Every row gives one point. To make a cloud, some directions were put in groups of two or more. Within a group, all points are equally far from the middle, so they leave a hole (a ring in 2 directions, a hollow ball in 3). The other directions are filled evenly. Then the cloud was stretched, turned, moved and blurred a little. Count the holes, and give their numbers of directions, smallest first.
In the rows, 128 means zero.

Cloud, 21 rows:
[[160  90  88]
 [ 97  81 135]
 [107 143 117]
 [143  61  53]
 [145 168 121]
 [ 79 139 200]
 [117  49  60]
 [105 128 173]
 [170 137  69]
 [149 154 126]
 [146  44 166]
 [ 64 120  96]
 [129  61  68]
 [ 81  92  88]
 [118 127 189]
 [136 132  62]
 [115 107  94]
 [150 139 169]
 [ 53 142 103]
 [ 59 110 100]
 [150  84 161]]
Holes: 0

Cloud:
[[172 178  94 111]
 [124 107  89 185]
 [166 155  98  72]
 [143 137 100  52]
 [131 172 190  85]
 [136  90 201 137]
 [138 159 200 138]
 [135 144 121 203]
 [192 139 118 130]
 [ 98  90 115  65]
 [105 126 144  40]
 [102  90 192 150]
 [130 147  71  73]
 [114 173 177  69]
 [ 47 139 142 117]
 [ 98  91 113  65]
 [ 95 200 146  94]
 [151  90 198 128]
 [119 131  71  74]
 [115 201 162 102]
 [ 48 142 139 118]
 [ 77 144 156  60]
 [120 101  85 176]
 [149 190 142 166]
 [190 150 112 129]
 [177 112 183  96]
 [ 48 147 135 121]
 [ 63 181  97 122]
 [144  74 112 153]
 [147 133 208 120]
 [142 157 203 108]
 [157 193 125 159]]
Holes: 2 (2, 2)

Cloud:
[[ 89 144  83  38 131 169 122 185]
 [134 116 155 127 164  83  96 184]
 [ 73  93 153 173  36 181  98 139]
 [164  96 213 176 130 130 116  72]
 [ 91  88 118 166 121 144  78  71]
 [133 103 169 105 108 111  88  61]
 [ 94 101 176 174  66 186 102 159]
 [ 80 102 192 127  43 106  96 132]
 [154  33 128 139  56 134 143  81]
 [154  90 120 168 133 144 145 143]
 [139 117 134  80 176 174  55 183]
 [ 79  85 161  92 114 146  88 180]
 [151 125 185 102  47 143  53 108]
 [103 132 103 173 110 131 167 166]
 [155 132 225 161  52 106 138 105]
 [ 81 111  89 172 127 109 103 143]
 [134 121 158 106  79  72  92 139]
 [169  94 150 117  99 176 204  71]
 [ 51 119 149 116  79  72  54 101]
 [178 150 163 117  87 169 160 173]
 [ 61  98 107 127 137  65 160 140]
 [ 94  63 157 218  68 184 115 118]
 [134  45  41 102  83 142  99 108]
 [101 101 134 133 151  41 141  59]
 [115  66 158 174 102 103  64  79]
 [134 130 171  10  79 130 100 183]
 [134  96 109  75 146 118 156 132]
 [ 81 152 134  83 123 157  50 229]
 [ 97 136  83 155 116 117 140 104]
 [139 109 103 103  91 158 148  36]
 [140  45 188 111  56 144 180 136]
 [ 93  85 123  82 163  86 167  87]
 [162  66 146 138 112 108 109  91]
 [ 46  79 115 174 161  95 164 134]
 [193 133  48 133 150 111 135 122]
 [100  75 143  77 164  93 158 115]
 [ 56  90  39 107 117 100 143 129]
 [ 65  91  98 135 161 106  75 210]
 [143 157 123  55 147 100  98 110]
 [166  67 182 124 107 153  95 209]
 [174  68 110 126 122  73 159 150]
 [ 59 120 195  69 135  80 138 151]
 [184 150 103  40 158 119 159 108]
 [148 102 145  72 118  79 115 153]
 [199 202 134 134 101 128 141 165]
 [174 153  75  52  87 154 134 126]
 [104 184 117  86 129  89 149 155]
 [ 75  26 184  84 105 106 113 131]
 [ 71 147  82  95 140 123 117  59]
 [121 116 115 157 171 212 121 151]
 [138 138 101 119  94 182 101 123]
 [ 93 179 129 119 124 151  64 111]
 [125 203  85  78 145 153 103 166]
 [155  32 190  99 104 127 114 155]
 [111 130  20 111 154  76 123 144]
 [126  73  71 124 105 117 167 114]
 [125  31  67 152  95 127 120 103]
 [224 135 166 107 134 120 153  94]
 [189 160 160 186  67 140 151  77]
 [ 53  30  71 138  98 131 141 101]
 [ 68 111 158 115 110 143 113 150]
 [199 134 180 190  48 121 153 104]
 [158 147  99 119 144  82 153  79]
 [163  90 122 189 134 106  90  81]
 [104 107 119 160 121  71 195 119]
 [ 17 117 138 149  94 156 102 211]
 [ 83  67 134 127 107 164 180 137]
 [154  94 171 148 131 119  92  81]
 [103 156  94  55 149 108 154  88]
 [ 17 106 108  57 141 156 107 164]
 [193 158 132  45 149 150 163 168]
 [112 163 149  96  60  73  74 137]
 [ 72  99  98  84 139 142  89  95]
 [115 125 123  79 196 124  76 132]
 [106 161  81  71 126 124 107  62]
 [ 92 140 127 114 171 103 120 208]
 [ 50  25 143  88 107  94 109 109]
 [103 145 124  64  91 148  88 127]
 [106 109 106 135 120  92  99 104]
 [134 157 192 184  55  91 130 121]]
Holes: 0
